Rows are points. A path goes straight from each point to the next, and from the last back to the first. The post is the endless flat space through its rows: a point in 2 columns, a line in 3, a plane in 4, and so on, so that a path can go around it. How many times does the path go around the post? Going back the other way cancels.

Post (2 x 3):
[[  1  -3  18]
 [ -5   2 -28]]
Path:
[[-23   3  47]
 [-10  12 -14]
 [  7  24   8]
 [ 22   0  12]
 [ 12  -2 -23]
 [ 26  19  14]
 [  5  23  56]
 [ 27  14   6]
 [ 25 -14  -9]
 [ 10 -16 -15]
 [  3   7 -60]
 [ 20  23  49]
 [-13   9 -32]
 [-19   8  -1]
 [ -2  19 -15]
 [ 30  17  -3]
 [ 19  -3 -22]
 [  8 -22 -18]
 [ 26  -9  11]
 [  8  11  10]
 [ -7  24  -4]]
Times around: 0

Post:
[[ 26   7   3 -20  -3   7]
 [  3 -26 -20 -19   8  29]
 [-19   6 -15  25 -21  18]
 [ 14  -8 -17  -8   7 -30]
 [  9 -15   6  -9   1  18]]
Path:
[[ 13  11  -7 -18 -17  24]
 [ 12  -1 -11 -31   8 -17]
 [ 13  10  -2 -18   7  21]
 [  3  20 -17 -15  14   9]
 [  1  -3  -7  -8  -1 -15]
 [ -4 -22   8  -9 -24  -6]
 [  2 -19 -11  11 -21   2]
 [ 42   8  11   2  -8   1]
 [ 38   8  12 -10 -10  25]
 [  6 -24 -33  -8 -15  16]
 [ -2  -3  11   5 -25 -33]
 [-15   4 -19  -3 -11  -7]
 [-13  -5 -20  10  16 -37]
 [ 17   9   8  10   7  10]
 [  8  -7 -17  10  -2  -3]
 [ 12 -28  -2  -9 -19  36]
 [ -3 -21 -17  12 -23 -34]
 [ 23 -12 -11 -23   1  29]
 [ 14 -23 -25   5  25  18]
 [ -5   4 -17   3  17  13]
 [-17 -25 -14 -10  21  -8]
 [-13  -8 -29 -17  -6  12]
 [ -3   5 -22 -22  -3  60]
 [ 10   4  14  17   6 -13]
 [ 22  14  11 -10  23  24]
 [  4   1   3 -13  13  27]
 [-13  -2 -28  -1  -6  -9]]
Times around: 0

Post, 8 rows:
[[  3  -7  11  25   5  28  34 -14 -14]
 [ 12  -6 -14  -2  23 -12  21 -17  15]
 [-44  23  30   3 -10  -8 -11 -12  30]
 [ 35  -9  -8  10   8   8  23  12  19]
 [ 25 -11   9  11   9 -24  24   7   2]
 [-60  11   3  20 -11 -23  -7  -5  40]
 [-13  -6  17  20 -18  24 -15 -26 -24]
 [ -4   0  18  25  11  17  -9  -8 -10]]
Path:
[[ 12  13  24  -4  21  -6  41 -16  -3]
 [-33 -14 -17  49   1  27   8   3  -2]
 [  5 -32 -14  -9  47 -16 -11 -26 -19]
 [  5 -19  15  51   8  -2  -5  10   8]
 [ -1   0   9  46   2  12  12 -18  -3]
 [ 36  12  -2  30 -46  43   4   5  29]
 [ 25  -6   9   2  13   7  -3 -31  12]
 [ -1 -23   4  13  33 -22   3  -9   1]
 [-33   4  -8  19   4  43  30  -1  15]
 [-20   6   8  19 -30  27  32 -13  -5]
 [ -5  14 -17  19   4 -12 -19 -20  28]
 [-14  -2  21  -4  -8 -28 -29 -45 -14]
 [-17 -16  11  24  -8   0  28 -23   0]
 [ 24  -6  16  39   4   8   6 -25 -28]
 [ -7  21  10   9   6  13 -15 -21   1]
 [-36  23  -9   4  11  30  16   6  28]
 [-14 -17  -3  -5  40   7  32  -4  17]
 [-14 -17   7  11   7 -35   2 -10  21]
 [ 16  -7   3  26  -3  -1 -12 -13  -5]
 [ -5  -4  31  39  26  -2  20 -18   3]
 [-31  -7  33  17 -22  38 -25  -2  13]
 [  8 -11  -9  15  -2  43  25   4  15]
 [ 10  11  22  28   2  -9   3  21 -24]]
Times around: 0
